Each row of a before or after table is a point. One or more steps were done to the points. Then noise was added and the rows were shuffled. The steps act on how far a point lies along the listed directions, d1 being the first. What was done? A step turns or swaps two directions, mirrors them in a line or flattens them onto one, adds a multiple of one to another, or multiplies one. Angles are multiples of 10 degrees, from the lower direction toward the higher: turns from -170 to 170, lines from 10 to 170 but not 90. Use the fewest steps. Two steps may share a direction if one is a turn and the other turns, adds or multiplies; they go together, in the order done. Otherwise the lowest direction goes first.
In the rows, 128 means zero.

Directions:
(1): [178  95]
(2): [95 78]
Before (10 x 2):
[[178  81]
 [169  41]
 [153 100]
 [160 164]
 [155 148]
 [187  66]
 [123  51]
 [158 166]
 [143 164]
 [150 174]]
After, 10 rows:
[[144 164]
 [207 105]
 [159 157]
 [164 162]
 [134  67]
 [193 109]
 [190  76]
 [161 115]
 [162 168]
 [149 167]]
Steps: add -0.5 times d1 to d2

Directions:
(1): [127  95  58 164]
(2): [126 207  98 142]
(3): [104 126  91  55]
(4): [210 129 116 107]
Before (11 x 4):
[[ 92 150 103  98]
 [148 117  96 140]
 [161 138  96 137]
 [155 160 111 130]
 [131 133 118 162]
 [177 127 138 174]
 [109 143 110  97]
 [116 134 111 124]
 [123 117 121 101]
 [152 144 129 144]
 [192 154 105 176]]
After, 11 rows:
[[162 145 143 173]
 [199 129 175 247]
 [163 138  99 142]
 [ 94 142  84  47]
 [112 116 103  65]
 [149 117  98 143]
 [110 133 102 106]
 [157 159 113 133]
 [ 74 149  73  39]
 [213 155 137 240]
 [141 134 134 196]]
Steps: multiply d3 by 2.5

Directions:
(1): [160 164 161 120 135  87  34 101]
(2): [ 96 100 102 226  96 123  95 105]
(3): [172 148  96 139 147 227 100 119]
(4): [ 34 163 105 109 183 139 104 120]
(5): [150  64  65  95 163 101 122  73]
(6): [ 94 108 147  76  50 166 112  81]
Before, 11 rows:
[[106 176 166 103  96 146 121 136]
 [139 139 139 161  98 122  93 106]
 [134 141 134 107  98 131  92  97]
 [155 108 120 159 140 137 174 151]
 [128 160 177  73  76 176 170 141]
 [ 83 144  77 179 134 119  59 104]
 [140 146 161  96 114 198 122 108]
 [149 120 105  96 146 129  99 106]
 [159 102 141 123 113 150 127 132]
 [135 163  99 114 196  76  96 129]
 [ 44 121 175  74  84 137 214 132]]
After, 11 rows:
[[200 125 109 161 141  69 106 125]
 [ 96 118 120 136 136 154 103 121]
 [ 80 121 137 206  33 169 125 109]
 [196 174 139   9 164 121 134 154]
 [119 176 150  73 151 132 107 118]
 [155 102  99 133 126 126  93  99]
 [131 142 132 106 100 132  92  98]
 [128 123 145 166  85 193  99  93]
 [ 75  78 168 163  25 126 203 119]
 [101 125 106 151 170 144 161 144]
 [123 148 161 158  61 141 115 127]]
Steps: multiply d2 by 1.6; turn d2 and d4 by 160 degrees
